Each row of a before or after table is a point. The points were changed in one or more steps. Then noise was added and the rows were shuffled. The steps act on columns, c1 being the first. Write out the steps. A step turns or swaps two columns, mirrors them in a line or flattens them onto one, adds a multiple of one to another, or multiplies or shifts one. Angles are multiples of 10 degrees, from the lower column toward the higher: turns from -170 to 170, lines from 10 to 170 but not 90. Use the fewest steps. Two steps may share a column if one is a turn and the other turns, adds or multiplies; they go together, in the order done. Otherwise the lowest column goes first.

Before (12 x 3):
[[ 53 -12 -10]
 [-18  13  23]
 [ -7  46 -30]
 [ 60  29  37]
 [ 66 -22  31]
 [-37  47  22]
 [-55 -50 -79]
 [-28  26   0]
 [-22 -53 -19]
 [ 18  36  64]
 [  1  -3  15]
 [ 75   2  13]]
After, 12 rows:
[[ 16 -16  21]
 [-54 -22 -15]
 [ -6   0  14]
 [ 28 -28   2]
 [  4  76  15]
 [-10  55 -11]
 [ 43  -2 -32]
 [ 47 -37  24]
 [ 31  60  35]
 [-20  67  29]
 [ 35  17  62]
 [-51 -53 -76]]
Steps: swap c1 and c2

Before:
[[  -1    8   -5  -33  -40  -56  -36  -36]
 [  10   46  112   34   12  -28   72  -34]
 [ -26   52    2    5  -36   20  -24   -8]
 [   9   56   13  -27  -20   15  -48  -45]
 [  17   60  -13   -3  -21   -6  -42  -22]
 [  -5 -121   30    9  -38    9  -11    8]
 [   2   49  -11  -28  -43   22    3  -34]
 [   4  -24    8  -20  -17   24  -26   -1]
 [  -1   28   31  -14   -8   16  -28   40]
 [   8   16  -16  -16    9  -24   -5  -30]
 [  -6   -9   71  -32  -18   15   -6   43]
 [ -59   17  -10   -5   19   23  -36  -15]]
After (12 x 8):
[[ -48   58   13  -27  -18  -47   10   16]
 [ -36   16   -9   -3   20  -15  -56   22]
 [ -37    9   -5  -32  -39  -38   -5  -57]
 [ -23   54    2    5  -35   -5  -27   20]
 [ -28  -26    5  -20  -19   -1    6   24]
 [ -11 -121   27    9  -37    4   -3    9]
 [ -28   26   31  -14   -9   38    1   16]
 [  71   47  109   37   12  -36   10  -25]
 [   1   48  -14  -28  -44  -34    4   21]
 [ -41   60  -12   -2  -20  -22   19   -4]
 [  -6   -6   72  -30  -18   43   -5   15]
 [  -8   14  -13  -18   13  -29    7  -24]]
Steps: swap c1 and c7; swap c6 and c8

Before, 12 rows:
[[ 40 -42   0  43  15  41 -19   9   6 -70 -33 -69]
 [ -7 -35  39  46  -2  41  84 -23 -12 -73  65  30]
 [-48   2   2 -60  24 -22  -6 -19  -2  25  36  25]
 [  1 -18 -55  18 -70   5  -6   6 -60 -23  -8 -55]
 [ 23  34 -42 -24  -6  46 -18  31 -33 -72 -37 -41]
 [ -7   9 -17 -49  49 -79  31 -41  21 -13  65  28]
 [ 56 -41   8 -18  48  50  58 -37 -16 -32  39  38]
 [ 10 -29  38 -34  58 -21  82 -13  -8 -30   4  -3]
 [ -2  15 -32  19 -53 -39 -70  15 -83 -32 -41  -8]
 [-54 -17 -72  -7   8 -33 -29  12 -86 -25  18  12]
 [-52   2 -69 -50  -9 -47  -6 -31 -12 -12 -33  44]
 [-34  33 -31  16  28 -38   3 -42 -38  10  -4 -12]]
After (12 x 12):
[[ 29  11 -19 -57  19 -81  31 -32  -9  -9 -77  35]
 [-12  17 -34   8   2 -40 -67   7 -49 -29  68 -68]
 [ 12 -32  42  33  50  43  85 -21 -31 -74 -44  10]
 [ 18 -45   1  30 -35  42 -16  35  54 -71  11 -40]
 [-14   1   5 -73  12 -22  -4 -46 -19  30 -40  12]
 [-43 -15 -73 -18   7 -32 -28 -35 -66 -25 -19 -62]
 [-11   3 -71 -61 -22 -49  -6 -60 -40 -11  27  20]
 [ 67 -38   8 -30  -1  50  59  23 -37 -34 -64   7]
 [ 10  34 -32   4 -20 -38  -1 -49 -16  13 -18 -33]
 [-12  33 -40 -33 -23  47 -18  36  10 -71  30 -55]
 [ -2 -17 -51   9  36   8  -8   9   2 -23  58 -81]
 [ 19 -30  41 -43 -32 -23  81  -2  -3 -29 -47  -7]]
Steps: turn c1 and c8 by 50 degrees; shift c4 by -10; turn c5 and c11 by -130 degrees; turn c9 and c12 by 50 degrees

Before (9 x 24):
[[ -54   -8  -54    6   82   34   25   -3   31  -42    4   59   51   -5
    -5   26  -66  -16  -27   -1  -45  -10    7   20]
 [  17   -7   20  -33  -36  -29  -30    9   14   54   49   22  -72  -21
   -15   64  -20   12   -9   60    7   34   48  -19]
 [  -2   51  -13  -51   59    7  -54   -2   58  -39   41  -45  -12  -99
    32   59   -6   15  -15   26   23  -34  -63   -7]
 [  57  -24  -19  -65    1   29  -13   27  -29   10   31  -14  -47   14
   -42   53   12    9  -28  -14   26   52   -4  -35]
 [   6  -10  -35   48   65   20   -6  -15  -73  -47  -51   71   17   -3
    20  -23  -44   30  -23    6  -37   86   28   31]
 [  -4  -11   18   38   75  -36   16   26  -91   14   62   -4   -7   71
   -41  -18   -8 -102  -26   -3   58  -26  -39   23]
 [  40    6    0  -75  -24   60  -13   53   45   45   66  -55   39  -30
   -27   -9    5   18  -30   72  -15   18    4  -30]
 [  19  -34  -51  -22   70   45   10   10   16  -90   36  -11   21  -43
    11    6  -20   42   10  -63   23   10   69   52]
 [  43   -4   45   -4    8   14   -5   28  -13   22  -13    9    5  -38
     1   56   -2  -17   67   66   -4  -44    9  -27]]
After (9 x 24):
[[  18   -5   20   30  -18  -28  -27   10   15   52   49   34  -72  -22
    21   78  -11   12  -10  -39   19   33   52  -16]
 [ -49   -8  -52   -9   53   26   33    2   29  -42    0   95   52   -4
     3    7  -28  -17  -30  -25  -65  -10   10   19]
 [  -3   50  -15   54   12  -55    8   -2   61  -37   38  -74  -14  -98
   -22   46   -5   14  -17  -51  -16  -37  -63   -6]
 [  42    4   -2   67   -5  -13   59   51   48   43   66  -88   40  -28
    40   61    3   19  -30   28    2   19    5  -34]
 [   7  -11  -37  -47   42   -6   21  -13  -67  -45  -52  108   17   -3
   -29   -1  -19   28  -24   26  -54   89   25   32]
 [  57  -24  -19   57  -13  -16   31   27  -30   10   37  -23  -49   13
    49    3    4    8  -29  -55   15   51   -2  -33]
 [  22  -35  -48   24   16    8   43   11   15  -93   39  -18   23  -43
    -6  -55   -9   45    9  -30  -24   10   68   53]
 [  46   -4   42    5    8   -5   14   22  -15   19  -16   11    3  -40
     0   80   -3  -19   66  -31   -7  -45   10  -29]
 [  -5   -9   15  -43    0   16  -32   29  -92   18   63   -9   -9   75
    33  -10   -2 -101  -26   16   -4  -28  -40   27]]
Steps: turn c4 and c15 by -170 degrees; flatten c5 and c21 onto the line at 130 degrees; swap c6 and c7; multiply c12 by 1.6; turn c16 and c20 by -70 degrees; multiply c17 by 0.4
